Every row gives one point. A path goes straight from each point to the next, and from the last back to the first. The post is the endless flat space through its rows: a point in 2 columns, a line in 3, a plane in 4, and so on, so that a path can go around it. Count how often the path circles the post. Going back the other way cancels.

Post (2 x 3):
[[ 22   1 -16]
 [ -9  11  31]]
Path (29 x 3):
[[  0  31  40]
 [ 16  18  44]
 [ 10 -15  -1]
 [-45  11  55]
 [ -1  39 -10]
 [ 36  32  -4]
 [ 36  -1  28]
 [ 41 -37 -45]
 [ -1 -12 -27]
 [-28  31  42]
 [ 27  16 -18]
 [  2  15  46]
 [  9  25  32]
 [ 55   5 -60]
 [-27  10  10]
 [ 25 -22 -41]
 [ 26 -28  21]
 [ 12  16  23]
 [ 26  47 -14]
 [-19  24  -3]
 [ -3  -7   3]
 [ -3 -50  -3]
 [-36   1   9]
 [  5  26  -3]
 [  1  39  41]
 [ 41 -10  17]
 [ 10 -20   3]
 [-31  -7  -6]
 [ 42  18 -57]]
Times around: 2

Post (8 x 9):
[[ 23  14   3   6  19 -13   5  -6   7]
 [ 14   9   4   6  13  14   7 -11  21]
 [ 18  24   5   6  -5   5  12  -1   7]
 [-22  -7 -23  10   7   0   2  11 -15]
 [-10 -10 -19 -16  -2  -5   0   1  -6]
 [-28 -20   0  -5   4  -5   1  20 -16]
 [-12  31   9  -2  29  15  12 -11  22]
 [ 24 -16   0   3  -7 -20  -6 -14 -43]]
Path (28 x 9):
[[  1  13  16   5  29  22   1  10  12]
 [-24  29 -18 -17  51  11   4   2  15]
 [ 21  34 -21  20 -22  39  13 -11 -12]
 [  7 -21   2 -16  -2  15   8  -5   4]
 [-19   4   4  -6  13  -5  23 -27 -10]
 [-16  41  10  22  34   2  22 -21 -12]
 [ -1  10  13 -13  33  -1  21 -11  -9]
 [-31  -7  -3  24  60  -9  -5  16 -13]
 [ 12 -19  -9   9   8  14 -12  14  14]
 [ 12  26  -7 -20   2   2  18  -6  -1]
 [-16 -10 -51  -1  13  30  14 -11 -10]
 [ 32   2  -1   7   2 -13 -14  34  -2]
 [ 26  -6 -26  29  -6   0 -10   4   0]
 [-24  26   5  11   7  15  17 -23  26]
 [-34  18 -12 -20  16  -1  29  -1  12]
 [-11  13 -18   5  30 -15  13  16  -6]
 [ 20  -2   6 -27  -7  30  -2   0   0]
 [ 27   4   7 -23   3 -11  -3 -23 -33]
 [  1  39  12   8  -8  13  30  15  15]
 [ 14   6  -9   6  28  -8  20   0  -1]
 [ 30  23 -25 -16 -20   1   6   4   9]
 [ 21  13  -5 -29 -47  25  15  15  16]
 [-11 -12 -35 -10   6   1  10  -4   5]
 [ 21  12  17   9   3  -4  23  -1  31]
 [  5   2  19 -17 -18   7  -2  -3  15]
 [ 13 -17   0  -3  14 -23 -18  -5 -23]
 [ -1  23   7   8   1  43  16  26   4]
 [ 11   0  -3  13  28   2 -11  13  -8]]
Times around: 0

Post (13 x 14):
[[  9   1  -3   2  11   7  10 -18   7  14 -13 -13   0  -6]
 [  0  -2   0   8   0   7  -8  -6  15  -1  21  -9  15   8]
 [-13 -23  19   8   0   0  -5  19 -11   9   1  17  -4 -19]
 [ -2   3  -6   1  11  -5  -4  -6   7   3 -15 -17   6  16]
 [  8 -11  16  16 -11  -2  16  12 -13  -2  -8  13  -2 -21]
 [ -7  15  -5  -9   4  -4 -14 -19  -8   2   3  -6   5  10]
 [ -7 -13  -7  17   3  -7 -21  -8   9   7  21   9   0   8]
 [  5 -26  26  13 -27  11  -2   4   2  -9   0  23  12  -9]
 [-10   1  -8  11   6   5   1  -6   5  14   1   1   3  16]
 [  5  -5  10 -11  -2  -1   8   2   1 -14  -8  23   2  -8]
 [ -5 -11  22  17 -23  -2   7  12   7  -2 -14  18   9 -30]
 [ -2  -5  -9   0  -1  -2  15  -1   6  24  -9 -17  -4   5]
 [ 11   3   4  -4  -2  -3   2   1  -2   8  -6   5  24   0]]
Path (29 x 14):
[[  6  23 -11   0  17 -11 -10 -19  -2  -1 -20 -10   0  -7]
 [ 12 -11  17  -9 -20  13   5   7 -21  14  -9  20  29  -8]
 [ 14  -7   8  10 -16 -13 -11   3 -12   7  -4   6  36  -2]
 [-27 -10   3 -12   1   7   5  -1  -4  19   1   8 -14  14]
 [-21  -9  10  29 -19   1 -22 -10  18   4   9  10 -21  -6]
 [  4 -18   0  -9  -5   4 -21   4  -4  19  25  16  13  12]
 [-16  -4  13  26  -8  -7 -33  13 -10   9  -7  14  30  -6]
 [  9 -19   8  16  -6   2 -13   6  -9  12  -2   9  24  -3]
 [ -5  15  -9 -11  -3 -13 -12  -1  -7   6 -11  11  13  12]
 [  8  -8  20  14 -34  10  -2   5   3  22   3  -4  10 -16]
 [  0 -25  -1   7 -10   4   0  26   3   4 -15  31  -3  12]
 [ 11   9 -14   5  17  -3   0 -19  -3 -21  14  21   8 -13]
 [ -3   0  24  13 -33   6  -1  -8 -14  -8  13  24  26 -12]
 [-21 -10  28  24  -7  16  -7   1  12  12  16  13  24   1]
 [  8  -8  11  -3 -17  12  -3   5  -6  11  12   8   4  20]
 [  9 -16 -13  60  -4   6  30  16  13  10 -24 -15 -25   7]
 [ -3 -23  22   0   1   6  -3  14 -15  29  -9  11  -3   3]
 [  4   6  29  19 -19   1   5  -2 -13  12  15  -3  27 -41]
 [-10 -26   9   0  -9  20  18  -2  10   2 -14  10  -8  13]
 [ 10 -11   1  -2 -17  10  12  10 -20  11   2  -2   7 -15]
 [  3  -7   9  14 -22  17  18  -1  -9 -10  14  13   0 -14]
 [ 16  -4   6 -18  -1  12  34  -4  -1   7 -13 -25  20   3]
 [ -6 -10   3  -2  17  -8   8  -9  -3  -6  -1   8 -10   2]
 [-27  13 -18 -11  31  -1  -8 -14   6 -16  -5  -4  -2  17]
 [  3   7 -17 -14  -5  -5   8 -15   3  -4   6  19   7   5]
 [  7   5   9  10  10  -9   0 -20   1 -12 -16 -16  14 -17]
 [  0 -11  13   4  13  -7   7   6   6   8  -6 -24  11 -13]
 [ -7 -19 -16 -11  20  -3   7   8   1  29 -10  -8  -4  -3]
 [ 24   8  -4 -17 -20   9  -2   1  18   0   0  -5  38   3]]
Times around: 1

Post (17 x 18):
[[  2  43  16  -8   6  -3  -5  -3  26   0  -1 -19   6  -3  38  -3  18 -16]
 [ -7  28  -3  -3 -12  -2  13  -9   3  -9  29 -26 -21 -15  30   7  27 -33]
 [-19 -18 -25  -7   6   4   9 -23   8 -16 -20   2  17  -5  -7   5 -15  -7]
 [ -5  -4  -1  -6  11   6  11  17  -5 -27  -8  18  -7  12 -13   5 -24  -3]
 [-20   5   4  15 -20 -17  -6   1  10 -22   2 -29  -8  -7   4   6  12  -9]
 [ -1   4  31  12   2 -18   2 -16  -6  14 -15  28   4  10 -22 -35  11 -17]
 [ -6   8   9  25  -4 -24  -4 -19 -18 -17  13 -13 -10  -8  10  -6  -4 -15]
 [  5   8   5   0  10   7  19   2  18  10  -1   8  11   5  -7  18  -4  14]
 [ -6 -10 -26  -8 -10 -20  -3 -11  -5   5  -4   4 -19  10   6  10 -16  -5]
 [-29 -17 -36   6  10   7  -5   1   8 -13   5   1  -8  18  10   7 -16   2]
 [  8 -31 -40   9  -6   7  -3   8   0 -19 -14 -13 -12   1  16   5  -9   5]
 [ 10  10  34 -16   4  -9 -10   4  -2   7   7  28  31 -18 -19 -20   1  -9]
 [  8  18  22  -1  24  -6  -2   2  -1   5  -2  21  31  11 -30  -7  14 -17]
 [  9  16   4   7   3  -6   6   6  32  -3   1  21  17  -8 -16  -3 -15 -15]
 [ -7   6  15   6 -24 -10  10 -15   6 -10  14 -29   5  -3  24  -9   3 -40]
 [-14 -15  -6   2  28   0  11  23   6   3 -10   3  -9  -2 -10  14 -34  -4]
 [ -4  19   2  -1   0  13  10  10   0   8  -9  11  14  -5 -24 -11 -22  -7]]
Path (25 x 18):
[[-14   8  -5 -28  14  16 -13  13 -12  -5 -13  20  18  25  -8   9  22  24]
 [ -2  33   5 -21  -9  -5  20   5  20 -25   4  18  18  14  -7   3  -8 -14]
 [ 20  -3 -22 -10  25 -23 -24 -13  10  -7  -5  41  -2  15   7 -37  -3  -6]
 [ 27  -6   2  -9  -6  -1  10  15  -6  25   3 -10 -60 -17  25  22 -22   8]
 [  9  11  23   3  12   0  -2 -18  12 -22 -11  21  35   9  -2   7  10  13]
 [-16   2  -7  -1  24 -15   4   8  -2  -8   8   0 -29  28  25  15  -2 -20]
 [  4  -8  33  21   6 -37  18 -29   7 -14   0  22  17  34 -15 -17 -10  -2]
 [  1  14  35  -9  -2   2 -14  21   7 -21  12 -11  -5  25   1  -4  16  16]
 [-13  23   2 -48 -33  -8  25 -26 -24  -4  38  13  -4  -6 -11  -2  -8 -14]
 [-19  22  19  23 -12 -21   0 -23   6  -2 -43   8  33   5 -18 -26   2   3]
 [  1   5  -7   5  15  14   5  -1   2 -36   5  23  25  16   6   8 -20 -26]
 [ -4 -37   2  33   9   3  13  -6 -27  -7   1  16 -29  27 -11 -11  -8   7]
 [ 27  -9   4  20 -20 -18   4  18  31 -11 -10 -12  -2 -36 -22   7  -3  16]
 [ 18  -1  21 -13 -28  19  25 -31  22 -12 -40  -4  41  10 -19 -41   6 -19]
 [-21 -11  17  29  26 -16   1 -52  -6  14   4  15  11  24 -16 -12  -2 -41]
 [ -2  28 -10 -14 -17  18  -1 -10   2  20  26  -8   9  -8  40  -3   5 -22]
 [ 11  25  21  14  -8  -2  24 -12 -10  21 -10   6  25   6   6  -6  -6   4]
 [-16  13  -8   5  38 -25  32 -36  -3  16  -5 -23 -15   7  11  18  17 -24]
 [ 37  19   2  21  -1 -27  -5  19 -12  -2  -7   3  -9  -2  23  -3   4  -5]
 [ -7   5  -2 -19   7  12  -5   4 -13   6  19  39 -12   2  13   6 -17  -4]
 [-13  12  32   5  16 -22 -13  11   9  11  13 -23  -7  -9   1  10 -29 -25]
 [ 21 -12   1 -33 -20  24  29 -18 -15  25 -21  18  -9 -13  22 -56 -27  -8]
 [-10  19 -12  -8  17  11   2  -7  28 -31 -34  -7  17   4  20 -32  -4 -11]
 [  2 -30   2  19  -9 -14 -37  -8  -1 -26   4   4  29   0 -40 -30  19  -4]
 [-26 -17   0   1  -4  -9  25 -10   0 -25  15 -12 -12  -8 -10  27 -28 -52]]
Times around: 1

Post (17 x 18):
[[  8   9  -8   1 -30  -6  -2 -26  19   4   5  15   5   8  -3  -5 -29   4]
 [ 33  -3  14   9  22   0  13   8  -5   0 -16  16  -4  14  -6   0  18  -1]
 [ 10   7   2 -20   2  21  12 -19  13  14  -6   6   9  13  -3  -2   8  12]
 [-20  11  21   2  13 -12  -8  20  10  -7  -5  -9 -14   6   3  -2 -14  10]
 [ 17   6 -19 -10  -7  11  17  16   4  24   4  15   7  17  -8  -2   4  -2]
 [-14   7   9  -5 -14  -3  -7 -20   2  34  13  -4 -21  21   5   5 -11 -10]
 [ 23  20   0  -5  35   7   4   1  -4  -1  -6  28  16  -1  -3  -4   9 -13]
 [-27   2   5  -1 -38  -8  -1 -20  -7   2  15  -3 -16  10  11  15   1  -6]
 [  0  10  -1   7  25  13 -11  12  -6   1 -32  24 -11   1  -8  15  14   4]
 [ -5 -15   7   8  21   1 -23   6  -4 -15  -3 -15   7  -3  -3 -18 -18   1]
 [  7   6  19  10 -17  21  -5  -8  20   8   6  26  18  26   2  -8  -6  -4]
 [  5   2   3  -2  26  -5   5   9   8  16 -22  24  29  -3 -17  16   6  -5]
 [  4   0 -10  -1  -7   4  -1 -21  24   0  11  -7  -3  22   9  20  -9 -11]
 [ -4  10  11 -25 -31 -15 -26  -9   7   3  12   3 -16  17  -8  22  -1  -5]
 [ 19  24   9  15  14   0  -3  18   7  15 -23  -8   6  -1  -8   1  21  -7]
 [ 15   2  11 -10 -21  13   1  -2  13  18  11   4  -7  -1  23   8 -11   5]
 [ -9   4   8  15   9  -8 -25 -22 -10 -17  32  -3   8   6  -9   7 -21  23]]
Path (25 x 18):
[[  2  -4  15   3  15  21 -20 -48 -19   4  -8  16   1  36   2 -17  20 -13]
 [ 11 -16 -14   9   0  24   3  -5 -17 -24   1  19  12   7  14 -17 -27  -1]
 [  2   6 -10 -13   1  29   6 -11   9 -12  -9 -14  -1  -6  10  26   1  17]
 [ -5 -12  36  18  13  14  -7  -5  29  12 -11 -18   1   5   3  -2  -1   7]
 [  8  -6  -7  -5 -22  -4 -21 -15 -16   8   3  19 -21  -3 -10  -6   3  10]
 [ 26  22   8  10   2  -9 -19  10   9   8 -14 -60  -9  30  -5 -32   5  15]
 [  2  31  43   9  -4 -34  -6   6 -13  -5  17   7  -1   9 -10  -4  -5  13]
 [ 24   5  -7  -4  -1 -19   5  -9  -5  -5 -32  10 -24  -4 -32  13   0  10]
 [ 20 -12   8  19   2  33 -33   5  23  17  30  21  13   4   2  -3 -18  -9]
 [ -4   2 -12 -28 -10 -19 -11 -10   4   5  29  23  15  10  -5  45   0 -15]
 [ -1  25  25  -4  28  -1  -9  18 -23   9 -11  50   4  14  -5  -6   6  11]
 [ -7  11  13 -10 -21 -17  -3  17  18  -4  -3 -11 -33  13  20  -3 -23   2]
 [  3  15 -13   0   4  33  12  31 -20  -9  28 -15 -28  20  20  -5   1  -7]
 [  7  14  -5  26  -1   9  20  25  12   4  -2  22  -7  20  -4  -9  -9   1]
 [ 20  18 -22 -17 -15  -6 -21 -27  10  28 -13   7 -17   1 -23  40  -4 -13]
 [ 10   9  26   1  34  17   2  -7  19 -11  -6  20  -2  26  -6  14  17 -24]
 [-27 -14 -18  10  11 -10   1 -23  -6   1   5  28 -12  -6  -9  10 -19   5]
 [ 38  13  18  -4  11   0   2  14  15  18  25 -17  34  11   1 -24   6  14]
 [  3  25 -18  -8 -22  12  -8 -19  15   0  -8  48  -7  31  -3  10 -16   0]
 [  0   6  32 -10   0  29 -38 -27  -3  -3   6  36  11  25 -12  13  -9 -16]
 [  9  13  20  14   0 -32  12  45  25  40 -17 -54 -23 -21  -1   1  -4  -4]
 [ 41   8   2   0 -20  17   4  12   2 -10 -22  18 -23  -1  -2   7  16  16]
 [-19  -1  38   5   7  -1 -27 -24   1   8 -37  -3  14  -3 -14   4   5 -11]
 [ -9  29 -10  -4  -2  -3   0  -3 -14  23  15  -4 -28   8 -13 -13  -6   0]
 [-20   4  -3   4   6 -15 -27  -3  47  22  -7  18   6  11 -22  -4 -34   1]]
Times around: 4

Post (17 x 18):
[[ 26   1   3  12  -5  -8  11 -12  11 -18  -1   2  -8  -8 -20 -19 -11  20]
 [ -1  26  11   1 -14  10 -17   2  -9 -14 -17   8  16  33  11  29 -13  13]
 [  8 -10 -18  -4  17   6  -2 -18  -8  -2   2   5 -12  -6 -36 -13  -9   9]
 [  1  27  10  -2   1  11 -21  19  -2 -17   4   8  16 -16  15  14  -8  -4]
 [ 16  10 -23  -9  17 -12  -2 -14  17 -19 -18  14 -15  -7 -23 -14  20  13]
 [-21   5  17 -18  -2  -7  15  18  13  24  -6   0   5  -1   7   7   8  -9]
 [ 15   0 -24   0  19  -6  -1 -25  31 -12 -12   5  -8  -6 -25  -8 -26   6]
 [-16   9  14  16  -1  -1 -13   9  -5  12  -4  -5  16  -1  17   0   5  -1]
 [ 15  -5  -4  -1  23 -17   7 -18   0 -20 -29   5 -27 -24 -11  -6 -12  10]
 [ -2 -17   3   1  -9   3  19   5   4  15   3  18  20  -8   9  15  16 -27]
 [  1 -17  23 -14   1   6 -17  15  12  17  14   8  16  -3  24   1   4  -5]
 [-20  -9  -6 -23   1 -14  11  20   5  -1   1  16  30  -8  15 -10  11  -8]
 [-19 -19 -11  -5 -21   0   9  17   8  15  -8   0  -1   1  27   5   7   1]
 [ 13 -11  -8   5  23   9  13  -3  18 -10 -13   6 -12 -10 -20 -26 -11  10]
 [-23  19  26  -3 -20  13  -6 -16   3 -18  -2  14  -1  13  24   7  -7   4]
 [ -5 -18   1 -14 -20   4  -9  11  17   5  -9   6   7  -1   6 -15  13 -19]
 [ -4  13  20  -7  -8   2  -7  12  -8  -8  14  -9   3  14  40  13   2 -18]]
Path (29 x 18):
[[-28  10  16 -16  -3   9   7 -10  20  18 -26  -3 -13  -9  18 -15 -16  23]
 [ 14 -28  14 -17  12  30 -31  -8  15  -7   2  -5  10  12  11  -7 -44   9]
 [-11  -2   0  -2   2 -12 -11  28  14 -13 -27   6  17 -28   1 -15  12 -13]
 [ 21  -7 -16   0 -10 -11   4 -16  34 -14   4  17 -13   9   8   2  24 -24]
 [-11  23  18 -10   6 -17   6 -12 -10   1  -5   6 -17 -13   8  -5   6 -14]
 [-15   1  25 -11  21  12 -12  17  -2  38  -6 -37 -28 -20  19 -35  -4   3]
 [  1   8  -2 -23   4  -1 -19 -18  -3 -31   0   5 -19 -27   6 -11   4  -5]
 [-23   1 -17 -15  12   7 -13  -4  14 -28   3   4   7  -6  -1 -12  10 -13]
 [-49  15   9 -31 -14 -27  -1   5  16  12  15  10  -3  18   7 -16  12  18]
 [ 10   0  -1  -1 -14   3 -14   8   7 -14  -3   2 -11   1  -9 -36 -21   5]
 [  8   9   2 -28 -15 -24  -9   6   1   9  -6   1  -1   3  40  -4  25   5]
 [ -9  -3   6  -7  -8 -22   7 -38  23 -37 -21  27  13   4   9 -60 -21  24]
 [  1   6   6 -16   3  -3  14  -2  43  -5  -3  25  19  13   6   6 -13 -27]
 [ 18 -28  22  43  -6  17  17 -16  29  14  19 -20 -33   2 -12   2 -46 -23]
 [ 16  -7  -8  -3  -3  10  -8  21 -29 -13   2  -7  22  -2 -14  18 -20   6]
 [-21  35  -7 -25  10 -14   8 -12  18 -17  -3  34  33 -17  32  21  42 -13]
 [  6 -21 -41 -15 -13   5  -8  28  26  26   9  -2   3   6  25 -18  24  12]
 [  7  -7   2  17  -2  -5  20   8   7  25   4  14  -6 -10  -9 -10  24  -6]
 [-17 -12 -12  14   6  20  -4  -5 -17  13  -1  -2  -9   4  -9   9  -5  -7]
 [  9 -20  -7  -3  -1   9   1 -17  43  17 -25   4 -16   7  -6  15  13 -12]
 [  2  28  26 -15  -3  25 -29  -5   3  -1  -7  -9   4  31 -15  -7  15  28]
 [  8   4  23 -17  -9   3 -13   3  -2  20 -19  -2 -14  17  25  23  24  -9]
 [ 21  -7 -12  -7  55 -41  49  10  25  14  -2   4  -9 -30 -18 -13 -30  -1]
 [-32  -9 -45  -4  -4  10 -23   5  24  22  -7   8  14  20 -11   6   0  -9]
 [ 18   4  10 -11 -14  11 -26  31  16 -29  -2   0   7  -6  -4 -13  10  -3]
 [-18  33   1 -26   7 -10 -19 -21   8 -26  -3  15   0 -14  14  22  13 -16]
 [ -9 -14  -5   8  14 -11 -11  -7  41  -3  -8   2   0 -21 -24 -31 -22  12]
 [ 17 -13   1  -5 -16  -2  10 -28  37 -15 -18  24 -23  20 -25 -14 -16  -4]
 [  1  15   5   0 -19 -14   2  21  -4   4  17 -23  10  20  33   2  -2 -19]]
Times around: 0
